Each wall is flat, endless, passes through zero and stands at right angles to its row. A trip goes straight from one point to another. Which walls does it cross, in order?
In the rows, 128 means zero.

Walls:
(1): [ 90 113]
(2): [103  98]
(3): [163 113]
(4): [130 148]
Trips:
[172  82] to [215 130] -> 2, 4
[142 141] to [112  64] -> 4, 2, 1
[173 143] to [148  42] -> 4, 2, 1
[135  31] to [156 120] -> 1, 2
[108 125] to [ 88 116] -> none
[149  58] to [103 120] -> 3
[166 171] to [111 165] -> 3, 1
[181 211] to [105 144] -> 3, 1, 2
[193 115] to [128 185] -> 4, 3

Walls:
(1): [135  81 191 163 103 195 141 108]
(2): [126 104 172 154 175  98 177 162]
(3): [126 137 142 136 249  96 181 136]
(4): [ 79 159  79 216 129  97 145 140]
(5): [ 92 156 147  84 185 169 127 123]
Trips:
[103  71 167  91 128 116 144 167] to [124  91 122 138  81 100 142 127] -> 5, 3, 4
[ 94 133 111  60 131  89 132 113] to [114 116 144 104 145 113  85 134] -> none
[148 185 106 155 150 105 109 169] to [ 79  92 125 129 149 126 166 140] -> 5, 1
[106  71 100  86  98 116 139 116] to [103  83 163  98 128 114 126 131] -> 1, 2, 5, 3
[174  92  40 119  85 136  56 106] to [ 93  86 108  83 128 117  79 117] -> 5

Walls:
(1): [117 131 128 110 204  76 175 192 155 188 165 135]
(2): [ 87 128 117  96 166 100 139 180 115 119 163 113]
(3): [198 145 146 197  39  60 196 109 135 195  72 143]
(4): [ 76  79 164  83 185 139 117 131 161 105  85 150]
(5): [ 94  57 179 132  67  67  65 116 144 161  90  75]
(6): [100 152  34 113 120 120 198 155 161  56 147  83]
(7): [146 116 139  96 108 168 160 160 146 115 162 115]
Trips:
[203 130  69 149  90  83 133 144 136 165 136 217] to [ 94 109  74 126  98 176 121  97 148  93 147 171] -> 6, 1, 7, 3, 4
[148 120 133 116 116 126 110 124 202 152 147  64] to [ 70 134 126 115 221  92  93 125 177 115 147 148] -> 3, 4, 2, 7, 5
[151 159 100 139  81  75  74  97 134 155 154 121] to [ 70 125  54 163 106  65 129 149 137  95 117 155] -> 6, 2, 1

Walls:
(1): [162 164 142  92 174 123 129 127 121  99 141 115 100 193  99 121 147 155
 106 156 140  40  88  81]
(2): [ 88 139  76 177 120 114 150 169 154 110 122  69 118 125 168 130 132  98
 103  66 127 138 100 165]
(3): [ 93 134  63  81 155 111 120 170  77 195 148 137 123 107 156  99 114 169
 124 173 125  85 140 109]
(4): [142 149 176 122  98 157 106  80  96 122 156  75  80 129  99 191 120  98
 119 146 166 106 131  77]
(5): [ 84 110  85 103 132 140 157 126 101 119 153  71 174 100 141 207 122 117
 153 119 112 121 180 127]
Trips:
[110 112 115 129 122  50 133 106 128 139 100 136 105 159 121  98  97 103
 105 156 131 132 118 161] to [162 134 121 130 146 118 135 117 163 176 113 131  91 116 249 190 138 156
 126 140 144 143 139 115] -> 5, 4
[ 64 127 152 134 152 131 161 126 139 119 154 127 164 161  96  75 157 134
  96 101 141 188 130 123] to [135 169 120 113 188 123  99 168 147 171 130 152 139  83 192 123 117 104
 126  56 171 167  89 109] -> 3
[135  51 147 135  67 150 135 186 153 128 130 101 150 137 143 100 139 112
 132 150  77 136 107  98] to [ 97 146 153 138  54 121 156  93 109 131 116 154 135 103 130 137 145 198
 184  95 134 187 131  90] -> 5, 2, 4
[151 168 137  84 129  91 118 126  69 131 100 129  89 133 106 182 122  97
 202 175  62 128 118 147] to [130 128 155 130 198  78 125 112  98 160  30 129 245  93 144 106 156 112
 169 186 117 180 127 184] -> 1, 4

Walls:
(1): [155 162 166 111 126 147 152 136 135 170 178 165 159 154 165 139  62 128
 130 117 122  96 183 145  91 156 119  84 124 118 125 155 164 128 145 120
 157  88  71 146 141 190  78 180 138 117 129 131]
(2): [124 123 176 135  86 178 118 162 122 137 127 145 112 115 160 179 125 152
 119 166 121 153 111  44 134 121 179 122 114 102 121  86 150 151 145 134
 157 192  89  96 130 169 113 143 129 128 128 148]
(3): [112 145 157 149 130 126 147 149 177 139 114 159 169 130 159 128 106 160
 143 147 118 129  99 164  94 170  94 160 140 110  88 105 129 121 135 126
 178 149 175 124 114  74 100  76 117 122 114 141]
(4): [105 153  88  99 160 116  97  89 129 170 107 125 129  95  64 108 153 113
 148 154 132 176 147 157 124 148 154 249  96 121 153 124 132  80 164 141
  88 146 104  73 144 142 137 178 157  98 111 138]
(5): [102 126 126 150 126  79 137 197  98 175  68 113 139 146 130 109 102 126
 149  90  63  90 146 116 109 116  70 143 123 111 161 121 148 139 160 138
 150  91 108 136  84 118  81 111 100 108 127 158]
(6): [143 137 148 154 128  97 101 119 115 123 133 106 155 144 151 135 119 158
 135 110 129  99 134 148  79 185 134 146  58 160 117 151  79 166 137 100
 137 131 109 116 166 151 112  84 117 142 119  81]
(7): [ 68 163 158 115 127  74 112 174 110 106 131 129  91 112 122  78 207 115
 123 115 123 129 179 121 173 105 134 103 133 118 139  91 118 155 185 151
 109  97 133 109 151 124 117 102 131 103 139 148]
Trips:
[132  87 129 142 122 173  82 165 163 101 148 145 148 120 152 148 129 157
 131 132  63 142 145 126 114  82  87 121 127 102 135  86 138 171 101 156
 110 200 137 130 104 122 149 138 173 116 112 116] to [118 175 103 122 104 158  84 157 118 135 125 112 133  94 176 204 149  80
  86  67 131 102 137 108 170 141 146 111 115 153 145 125 114 146 139 122
 158 125 174 147 117 132 148 102 151 124  87 136] -> 7, 3, 6
[105 135 177 105 125 139 131  73  99 126  94 147 100  91 115  81 138  91
 173 115  83 139 141 120 150  59  87 127 119 181  88 140 159 141 144 166
 156  76 175 133 138 117 146 146 174 138 135 123] to [118 118 154 152 109 171 122 135 148 157 143 152 164  98 157 140 115  93
 115 148 151  93 122  91 118 112 158 135  91 114 127 121  81 144  84 170
 115 114 148 112 202 146 146 131 130 148 129 164] -> 5, 4, 2, 1, 6, 7
[131 108 171  96 113 104  96 102 140 109 131  99 116 129 117 159 147 126
  98 137 136 136 134  70 190  52 122 167 165 158 169 105 119  73 136 132
 124  86  91 157  86 122 140 119 115  72 130 118] to [114 117 146  66 178 158 112 132 130 152 137 117 127 129 182  57 123 134
 147 121 139  69  97 160 162 151 173 157 133  96  92  95 109 121 124 143
  90 133  99 132 126 146 197 134 152 170 144  91] -> 5, 2, 6
